Each wall is flat, endless, passes through zero and stands at right angles to its row. A trip goes straight from one point to another. Which walls does it cross, in order?
In the rows, zero is written as 128.

Walls:
(1): [ 96 123]
(2): [ 89 155]
(3): [113 135]
(4): [ 82 111]
(5): [ 98 102]
(6): [ 72 171]
Trips:
[129 144] to [ 94 148] -> 1, 4, 5
[ 95 160] to [158 206] -> 5, 4, 1
[ 81 109] to [105 142] -> none

Walls:
(1): [172 176 158 119 185 120]
(2): [180 151  67  56 124 110]
(3): [141  89 129 122 133 161]
(4): [163 106 129 120 130 105]
Trips:
[142 147  93 111 141 173] to [141 142 162  97 127 155] -> none
[126  84 108 137 114 187] to [102 123 102 150 196 171] -> 1
[152 160 119 129 108 167] to [167 100  97 140 153 135] -> 4
[159 101 161 131 187 109] to [178 104 167 114 150  89] -> 2
[149 141 117 151 124 123] to [150 165 112 131 139 111] -> none
[155  96 166 139 114 192] to [ 75  71 171 125 149 100] -> none
[116 129  76 169  86 104] to [ 64  94 201  96  96 158] -> 2, 3

Walls:
(1): [174 108 125 153 116 208 132 169  97 146 102]
(2): [100 128  86 111 147 181 117 184 139 171  94]
(3): [140 167 153  98 100 131 113 138 125  74  91]
(4): [118 163  82 161 165 157 151  98 144  80  85]
(5): [114 119 126 151 119 129 114 124 164 125 152]
Trips:
[171 131 139  76 164 118 153 148 116  95 137] to [128 145 171 135 148 135 102 104 214 113 165] -> 5, 4
[133 134 144  94 141  91 144 127 201 150 151] to [171 119  83  92 172 109 142 121 149 114 115] -> 4, 5, 2
[131  97  82 181 118  92 170 121 117 180 116] to [159 166 179 113 156 165 130 111 139 112 117] -> 5, 2, 3
[126 119  76 109 170 112 130 107 144 133 137] to [157 141 151 181 145 131  94 150 153 166 157] -> 4, 1
[156  48 154 109 113 133 152 106 102  72 132] to [ 74 132 172  98 116  61 130  45 140 148  87] -> 1
[184 153 161 120 128 164 138 144  88 104  93] to [ 85  99 143 130  98  34 132 123 112  80 159] -> 4, 1, 5

Walls:
(1): [107 134 128 152 194 100  95  97 137 168 145 149 122 160 112 130 138 139]
(2): [113 150 203 137 157 101  82 108  83 121 120 139  24 105 148 117 121 125]
(3): [154 178  87 137 172 144 173 118  94  69 121 192 120 124 165 146 161 137]
(4): [ 99 147 107 102 133 137 141 154 131 140 154 131 174 147 185  93 135 140]
(5): [ 85 118 115  43  47 158 142 142  92 161  84 132 116 103  59  78 125 111]
(6): [188 134 112  68  98 124 118 121 158  73 148 128 121 148  88 176 137 104]
(7): [132 120 152 116 148 133 140 138 114 128 127  90 118 181 115 157 165 110]
Trips:
[ 98  58 164  79 137 142  89 160 158  90 128 109 133 120 139 149 143  80] to [ 94  88 101 132 138 140 111 105 136 103 133 161 159 140 143  91 120  84] -> 4, 2, 7, 1, 6, 3
[ 96 201  89 224 156 118  51 126  92 118 103  99  94  71 179 132 114 100] to [ 99 132 133 132 122 167  62 150 125 126 115 123  90  83 135 127 137 103] -> 3, 5, 1
[182 155 151 100 127 121 208 162  60 127 169  77 122 143  94 164 116  99] to [117 188  88 143 115 116 133 135 139 141 140 152  79 134 131 119 162 110] -> 2, 4, 1, 7
[ 76 122 152 166 134 160 169 199 164 149  51 156 134 141 159 118 120 140] to [ 46 177 147  96 157  99 153 134  98 147 116 159 123 116 120 150 114  82] -> 2, 1, 7

Walls:
(1): [153 105 161  67 147 148 187 143 114 146 104  88 149 113  81 109  85 155
  75  72 114 119 198  89]
(2): [145 118  96 115 175  97 123 137 136  74 119 103 111 242 124 156 108 154
  98 101 135 147 151 152]
(3): [125 129 167 135 125  98 133 114 169 168 154 143 128 117 122 146  46 130
 131 126 123 128 128 123]
(4): [114 112 170 108 184  85 134 103  95 138 118  96 105 161 143  79 131 186
 128 122 102  85  65 153]
(5): [ 97 145  96 153 117 137  72 106 133 121 124  94  84 101 149 123 125  70
 127 134  94  75 119 202]
(6): [144  84 112 140 150  79  95  93 158 143 134 120 111 136 153 158 181 126
 118 129 147 126 116 130]
(7): [142 119  80  99  93  75 113 163 141 199 151  91 146 181 207 125 105  96
  91 128 123 114 111 115]
(8): [100 159 151 113 115 117 125 151 102 133 105 127 154 138 168 129 194  85
  86 101 143  96  87 107]
(9): [115 147  75 101 198 117 123 120 101  92  98 140 122  89 118 155 187 105
  78  56 136 145 146 176]
(10): [ 94  97 127 138 139 129 165 193 191 124 107 150 120 162 102 177 131  92
 192 114 185 122 136 119]
(11): [102 162 120 136  99 100 159 130  58 148 190 109 176 122 167 125 139 156
 105 162 103 161 118 163]
Trips:
[144  91  97  87  94 125 120 194  67 121 104 117 146 163 131  85  99 177
 134 118 108 130  93 102] to [171 146 103 117 154  96  60  80 143  96  93  94 142 152 136 130  66 154
 113 195 120 173 170 132] -> 8, 3, 6, 11, 5, 1, 4
[209  73  96  63 126 117 160 104  97 130 144 104 113 161 173  96  80 173
 106  91 139  84  81 108] to [ 98 101 129 123 151 195  63  68 142 121 118 107 100 163 115  86 143 131
  65 181 137 128 116 133] -> 3, 5, 1, 7
[105 146 106 162 115 134  74 123 124  92 173 116 120  83 117 142 131 135
 133  84 113 119  86 121] to [105 122 165 129 117 175 143 157 137 145  95 129  89 141 117 143 160 134
 128 163 191 135 172 132] -> 11, 10, 6, 9, 5, 1

Walls:
(1): [156 119 137 114 126 139  87 194 105 170  85  65 154 112 117 158  93 145
  94  93 131 129  75 138 115 141 165 145  98 135 119 124 124 101 134 147
 150 116 158 135 104 116 102 122 131 117 183 101]
(2): [146  88 113 112  87  93  81  97 130 109 120 128  69 155 139 122 184 105
 162 169 121 132  78 152 144 123  81 117 132 120 126 101 179 108 103  86
 182  82  99  81 186 150  43 167 185 134 149  89]
(3): [103 147  70  94 149 165 130 172 113 140 111 160 101 138 140 108 176 145
 147 122 139 122  85 178 184 109  72 128 207  65 123 153 147 111 132 135
 146 122 138 119  92 141 124 137 142 103 139 171]
(4): [113 146 129  99 167  81 134 157  68 194 104 117 108  77  99 140 131  98
  88 104 115 101 134 128 128 111 122 111 100 107 130 166  58 104 135 116
 155  80 149 111 128  74  92 163 143 166 120  96]
(5): [161 169  91 125 142 175 110 116  67 158 138 124 132 123 139 111 169 142
 194 116 113  97  78 132 129 127 106 130 161 163 175 117 137 119 147 108
 170 156  75 158 110 138  82 146  97  95 137  81]
(6): [138 141 210 129 152 144 110  70 140 139 138  86 169 108 141 114  73  79
 118 184 158 117  80 130 147 105 131 142  79 115 109 103 170 116 111 113
 154 122 119 120 105 152  48 159 145 139 122  60]
(7): [ 90 166 145 207  98 126 124 113 109 115 114 163 105  99 119 165 124 105
 121 129 165  86 112 102 100 181 142 141 194 138 193  47 114 115  99 153
 124 147 148 113 118 101 158 209 149 157 117 167]
(8): [119 114 103 148 143 124 141 157 154 136 136 130 157 167  95 182 131 195
 141 135 137 101 132 135 119 109 182  62 167 132 136 118 180 135 113 101
 139 133 140 157 149  97 113 174 212 103 100 162]
Trips:
[124 135 146  94 149 160  91 130 176 172 125 209 132 118 167 125 127 199
  77 172 113 126  98 115  97 152 155  91 161  87 107  59 141 140 110 190
 105 120 125 141  62 150  73 179 129 122 160 101] to [ 69 121 138 166 135 162  65 150 129 111 168 156 146 175 167 148 168 127
 160  78  69 143 125  87 208 110  88 108 152  86 150 103 122 139 129 118
 144 128 173 147 113 161  84 137 169 148 134 173] -> 1, 6
[ 97 153 172 126 126 106 129 148 156 107 139 162 141 159 117 139 166 117
 116 132 110 146 118  87 156 151  61 101  69  84 101 163 105 162 171 108
 162 115 124 144  89 120 110 154 161 129 111 166] to [116 116  73 118 153 108 149 158  89 164 142 121 166 122 119 179  88 139
 136 143 161 126 105  88 108 108 108 129 124 132 185  80 107 193 183 107
 164 114 107 187 131 103 113  59 149 128 119 156] -> 6, 2, 5, 1, 3
[ 88  89  86 127 108 208  73 165  98 135 133 113 110 169 165 132 163 121
 105 159 130 114 165  82 197 109 103  87 101 105  72 115  98 185  63 178
 137 144 106 106 138 227 135 206  73 150 136 108] to [ 99 132 169 148  81 136 117 130 147 111 187 118 102 114 169  87 143  99
 169  91 126 128  88 130  93 153 116 157 131  89 131 150 151 144 169  79
 155 110 149 141 123  76 132 165 154 104 125 150] -> 7

Walls:
(1): [116 107 151 133 126 104 147  68 147 110  92 152 142 154 113  94 138 130
 114 137 178 102 108 103  97  92 180 138 167 150 128 114 142 143  89 110
  80 166 183 154 185 121 142 101 136 182  89 149]
(2): [154 109 153 143 120  96 118 156 146 100 117 146  89 138 157 116  82 168
 195 175 137 134 129 157 159 115 141  64 121 136 122 128 170 111 156 162
 168  99 141 160 100 122 180 110  41 150 124 103]
(3): [109 133 118  91 119 104 126 162 147 144 157 107 142 110 152 148 139 121
 168 173 167 157 145  96 130 107  81 156 106 137 168 110 173  87 102 158
 130 110 140 132 120 139 202 128 112 108  79 170]
(4): [119 143  68 120 108 139 132 102 142 135  98 101 226 131 175 125  97 172
 120  56 148 196 111 156  91 173 156 108 113 135 116  87  80 139  95 128
 136 122 170 148  73 107  86  99 106  95 139 114]
(5): [161 127  83 116 139 111  92 132  97 176 165  78 129 115 129 122  92 157
 171 125 130 153  91 112 131 114 100 160 106  82 176 121  96 130  65 142
  92 111 111 110 130 128 111 162 189 160 157  55]
(6): [180 164 126 104 125 133 118 143  91 136 131 113 167 141  94 146 155 147
 176 124  85 151  75 105 150 120 131 157 128 137  90 156 166 216 109 126
 148 148 148 146 101  67 126 160 122  54 155  97]
(7): [164 125 147 113 115 154 108  98 128  83 122 126 121 149 141  98 111 196
 154 122 156 216 131 117 157 154 126 140 135 140 180 153 149  90 134 121
  84 136 115 196 116 148 128 144 154 153 174 107]
(8): [ 69 169 128 100 179 121 195 138 111 129  56 129 103 116 118 139 213 121
 103 109 126 165 115 110 115 166 167 183 154  62 163 161 151 177 182 147
 136  78 143 111  99 149  95 147 168 126 126  51]
(9): [172  71 137  86 150 140 125 129 130 138 169 127 120 116 128 137 180 144
 114 228 183 132 148  67 111 181 162  69  99 119 135 152 132 142 114 148
  84 153 182 105 176 119 120 152 125 187  94  91]
(10): [169 120 113 131 147 133 131 125  93 185 127 118 143 125 105  64 176  58
 121 187 179  99 101 132 107 108  81 144 132 100 183 145 127  98 113 188
 170 163 109 129 164 130 108 110 105  96 165 175]
(11): [115 161 113  98 151  63 134 138 150 137 134 149 107 107 115 111 112 107
 184  52 103 114 141  11  61 161 131 130 121 137 146 132  91  96 120 105
 225  97  70 134 134 114 226 131  93  94 142 167]
Trips:
[109 204 136 123 148 115 159  66 125  95 117 119  71 181 142 110 102 154
 114 114 117 171 119 171 195 112 194 142 119 166  94 121 155  61 135  93
 137 163  73 128 135  90 156 148 158 117 103 153] to [107 176 127 128 204 194 158 115  98 165  71 112 158 128 139 160 122 187
 102 107 136 131 103 158 158 119 113 130 124 137 107 159 169 131 195 109
 170 158 134 170  63 162 151 165 134  77 158 138] -> 6, 8, 11, 4, 1, 2
[144 108 124  36 113 173  81 117 116 171 100 151 105 126 144 167 150 118
 146  74 158 115  87  99 116 155 122 151  99  94 121  85  64 149 130 146
  99 156  90 119 132 141 160 112  91 176 183 135] to [ 89 171 139 147  84 151 139 121  95 176  99 122 117 129 123 143 147  96
  93 130  86 146 109 179 103  94 124 157 128 136 122 145  90 126  74 138
  98 111 107 120 130 116 151 113 128 138 144 106] -> 8, 7, 9, 6, 11
[126 140 114  93 117 159 156 129 151 128 107 133 129 157 146 132 163 128
 164 163 138 122 126 163 144 152  93  66  98 113 142 158 153 145 124 139
 144 179 143 142 113 187 116 141 132 165  80  87] to [220 134 109 185 129 156 109 118 136 125 201 162 128 103  91  59  81 123
 176  94 112 152 125 122  81 114 113 116 161 148 125  87 153 156 147 127
 139 109 114  97 172 145 145 125 125 154 193 151] -> 5, 8, 3, 6, 11, 9
